Every row gives one point. Each copy is the shape, with its points in the same order, turned, moved and blurred by noise. Is it also mirrored, or only turned?

Shape (6 x 3):
[[-11 -42  30]
 [ -4 -11 -18]
 [ 21  -7   8]
 [ 44  22 -45]
 [ 28  -1  -4]
 [-48 -16  61]]
Copy 1:
[[ 15  32  36]
 [ 17   6 -11]
 [-17  19  -3]
 [-24  -2 -63]
 [-20  14 -15]
 [ 21  -3  77]]
Copy 1 is: only turned
Copy 2, 6 rows:
[[-52  22 -29]
 [-22 -23 -15]
 [ -4   2 -33]
 [ 35 -50 -34]
 [  3 -10 -36]
 [-50  55  15]]
Copy 2 is: mirrored

Shape:
[[-20   9  11 -33 -25  79]
 [  6  -1 -21  20 -30  -7]
 [ 28   5  20 -36  52   4]
 [-25  10 -19 -36 -35 -38]
 [-39  27 -15 -23 -26 -21]
 [-42  -6 -14 -15 -19  -9]
 [ -5  -4  85  -5  -1   4]
 [-18  -3 -23  57  25 -30]
 [-20 -16 -10 -23 -29 -12]]
Copy 1 (9 x 6):
[[ -8  26  -6  59  79  35]
 [-39   8 -21   8  -4  -6]
 [ 53   2 -33 -17  64 -31]
 [-14  54 -20  47  -4 -54]
 [ -6  24 -25  58  -2 -36]
 [ 13  32  -9  52  -9 -11]
 [ 20  -3  51  11  47 -40]
 [  9 -41 -30   6 -40  -6]
 [  1  48 -11  31  -4 -20]]
Copy 1 is: mirrored
Copy 2 (9 x 6):
[[ -8  32 -39 -21 -71  46]
 [ 13  -9   1 -10  17  27]
 [-58 -19 -16 -14 -30 -36]
 [ 31  12 -38  29  11  -9]
 [ 29   5 -49  36   4  14]
 [ 15  26 -20  38  -5  18]
 [  1 -51   3  21 -83   3]
 [-22 -34  27  41  32  38]
 [ 25  25 -12  15  -8  -1]]
Copy 2 is: mirrored

Shape, 14 rows:
[[ 10  36 -51   1  19  -4  -4  -7]
 [-72  18  37  15   6  33   0 -20]
 [ 17  -9 -60  17  -3  57  -9  -2]
 [-43  -9 -42  18  22   4  -2 -35]
 [ 46  23   0  16 -18 -26  12  -1]
 [ -8  16  32   6  -2 -36 -59  -4]
 [-16   6 -23  20 -22 -28  14  42]
 [ -3 -18  44 -24  39 -10  20  14]
 [-41  39  62  31  -6  12 -19  40]
 [ -7   9 -17 -35   3 -18  23  -3]
 [ 29  26   8 -28  44 -68  -7  14]
 [-33 -36   2  28 -34  76  24  14]
 [-58  15 -18  58  -8  24  45  15]
 [ 13  39  -1 -44  11   5  22  11]]
Copy 1:
[[ -8  22   0 -28  10 -11  10 -48]
 [-16 -35  -5  51  67  -9   1  16]
 [-54  20  -4  10 -20 -46 -16 -39]
 [-28 -28 -43  12   6  -3  16 -34]
 [ 21  43  -3 -33  -7 -10  -1  14]
 [ 19 -40  36 -26  11 -16  25  27]
 [ 31  -4  -1  -3 -12  13 -45 -17]
 [-34  -4   7 -16  26  52  -7  42]
 [ 20 -34  34   8  67 -18 -40  33]
 [ -3  20   7   6   3  41  11 -20]
 [ 12   4  23 -78  16  53  17   0]
 [-50   5 -12  72   1 -25 -57  17]
 [  5 -15 -52  36  39 -12 -56 -23]
 [-12  44  33  -2  34  33   7 -11]]
Copy 1 is: mirrored
Copy 2:
[[  1 -16  33  32  31  -6  43  10]
 [ 30 -45  25  -2  13 -14 -54 -50]
 [ 62   3  51  30 -12   4  29  31]
 [ 42 -14  34  -9  35  17  22 -34]
 [-17   3 -20  38   3  13  14  24]
 [-26  35   5  18  18 -35 -21 -37]
 [-19   7  36   7  21  48 -20  18]
 [-34 -31  10 -30 -37  -2   3 -20]
 [-25 -20  33  38 -14 -11 -80 -37]
 [-15 -23  13 -18  21  -2  17  18]
 [-84  -1   2   2   9 -11  39 -14]
 [ 75 -25  43  -4 -39  29 -49  12]
 [ 35 -49  44  21  18  60 -38 -15]
 [-25 -48  18   5   1 -24  14  34]]
Copy 2 is: mirrored
Copy 3, 14 rows:
[[ -3  45 -53  16  12   5 -35   1]
 [-43 -50  -9  52   2  18 -40 -54]
 [-14  22 -51  36  47 -57 -43   5]
 [-18   2 -63  32  30 -10  -1 -41]
 [ 38  12   5 -15  17  20 -45   2]
 [-55 -16   9 -22   1  37  -8   0]
 [ 10  44  14  34 -18  -8 -13 -24]
 [ 19 -45 -19  45 -21  26   4  14]
 [-48 -23  51  45  -5  32 -47 -15]
 [ 13  10 -39  12 -41   5 -28 -10]
 [ 11  22 -32  -7 -32  65  -4  37]
 [ -2 -40  17  73  26 -68 -47 -38]
 [  1  16  -7  72  24  -4 -40 -76]
 [ 12  -9 -42  19 -43  24 -63  13]]
Copy 3 is: only turned
Copy 4 (14 x 8):
[[ 24  44  12 -15 -22 -47  26  24]
 [-43  -4  39   8 -42  43  18  -6]
 [ 72  36  -4 -14 -46   7  -1  26]
 [-13  18 -19 -25 -56   0  30  31]
 [ 38   5  12 -27  28 -34  28 -19]
 [-35  28  15 -39   3 -23 -16 -49]
 [  4 -10  12 -23  25 -15  -6  39]
 [-18 -24 -20  43  -3 -22   5 -32]
 [-37  14  59  12  25  33 -22 -20]
 [  6 -21   7   1 -23 -50  17  12]
 [-18  20 -14   8  25 -91  15 -25]
 [ 41 -29  12   3 -35  71 -12  20]
 [ -3  -3  23   3  -2  49  35  60]
 [ 22  -8  34  31 -19 -54  18  -6]]
Copy 4 is: mirrored

Shape:
[[ -9   3  48  31  -2 -35  40  -2  -8  51   3]
 [-18 -32  50   5   9  48  46   3  20 -12 -63]
 [  6  21  30 -23   0  11 -29   5  -9  13 -70]
 [-10   0 -32  22  20 -18  19 -27  -7  12  32]
 [-31  16  60 -49 -28   2 -42  17 -31  13 -12]
 [  5  -4  21 -10  -5 -30  16 -51  -4 -15 -25]
 [ 45  -3  38  17 -61  85 -11 -27 -35  -1 -24]
 [-29 -32  25  28 -44  -6 -32  12  52  28 -38]
 [-11 -29  -3  79  17  -1  18 -19 -11 -18 -32]
 [ -2  -2 -52  -9 -46  20  20  15 -40 -50  -3]
 [  0   5 -23  33 -21  24  16  14  -1 -57 -25]
 [ 25 -52 -44  29   1 -38 -13  41  -4 -38  -3]
 [-15 -18 -14 -10 -37 -10  -7 -48 -22  18 -33]
 [-38  26   5  38  37 -16 -20   6  17   6  -5]]
Copy 1 (14 x 11):
[[ 36  26  11   2 -36   3  32  70   5  22 -22]
 [ 21  17 -80 -12 -37 -25   7   5  13  62  22]
 [-23  29   5 -31 -21  -3 -29   0 -26  41  18]
 [ 27 -42   5  23  19  13  19  28  10  -2 -23]
 [  1  30  18 -24 -59 -43 -20   1 -62 -13  17]
 [ 35   7 -18 -13 -24  45 -10  -3  -6  11 -10]
 [ 64  23  10 -13 -12 -68 -71 -23   8  73  -1]
 [-35  17 -25  22 -72 -21 -47  27  19  22 -34]
 [ 17 -10 -52 -11  28  -7 -19  42  28  30 -44]
 [ 16 -13   1 -13  36 -48   6 -65  18   2 -43]
 [ 11   5 -43   7  38 -37 -15 -28   0  32 -44]
 [-23  22 -27  14  45 -13 -21   0  54 -42 -24]
 [ 13 -28  14 -38 -36  15 -27 -12  21  13 -27]
 [-16 -20 -22  25   2  -4  -1  59 -33   9 -19]]
Copy 1 is: only turned
Copy 2 (14 x 11):
[[-48   5   2  -5 -40   4  28 -43  -5 -14 -30]
 [ -1 -62 -61   6 -25  -2  13  23  35   8  -7]
 [ 14   1  -5  43  17  39   1  12  42 -18  -6]
 [ -5  -2  12   0   8 -40  -7 -46 -50  12  -4]
 [-42 -22  47  24  29  46 -23   7  54   0 -11]
 [  2 -21  -9  13   8  24  17 -48  -4  19  30]
 [-48  -7 -25  69  -1  30  15  73 -18  43  26]
 [ -5   5 -13 -54 -13  45 -13  28  -1 -33   2]
 [  9 -36 -42  -8  10  -2  37  -4 -61  -3 -22]
 [ 19 -32  52  13  32 -38  33  39 -23  36  33]
 [ 19 -19 -12 -11  38 -31  44  34 -15  22   9]
 [ 62  -3  32 -36  12   3  22   9 -46  47 -35]
 [  4 -26  23  23  -3  27  -2 -10 -29 -16  44]
 [ -6   5 -13 -20  41 -14  -8 -26 -10 -29 -39]]
Copy 2 is: mirrored
Copy 3 (14 x 11):
[[ 46  37  20  36  34 -20   7  -3 -48  22  11]
 [ 17  27  -7 -18 -48 -60  74  20 -29  21  20]
 [ 25 -15 -19   7 -23 -68  -2  14 -17 -40  13]
 [ -5  -3  -5  -5  58  40  30  -3 -25  -2  19]
 [ 18 -25  27  25 -43 -35 -46  29 -24 -25   3]
 [ 19 -28   9  -2  23 -31  29  35 -26   0 -16]
 [-69 -30 -18  -9 -18 -95  -8   1 -67  18  26]
 [ 24 -23 -27  69 -31 -13  25  26  -5  24  53]
 [  5 -10  -1   6  29 -15  78 -44 -12  20  30]
 [-16 -45 -31 -72  -7   2 -14 -19  -2  29 -10]
 [-16 -28 -13 -41   1 -28  28 -24  20  30  19]
 [-21 -22 -35  14   1  24  30 -55  36  16 -34]
 [ 26 -59 -31   4  21 -19   7  20 -55  -3   9]
 [ 17   2  21  14   6   9  26 -11  20 -29  45]]
Copy 3 is: only turned
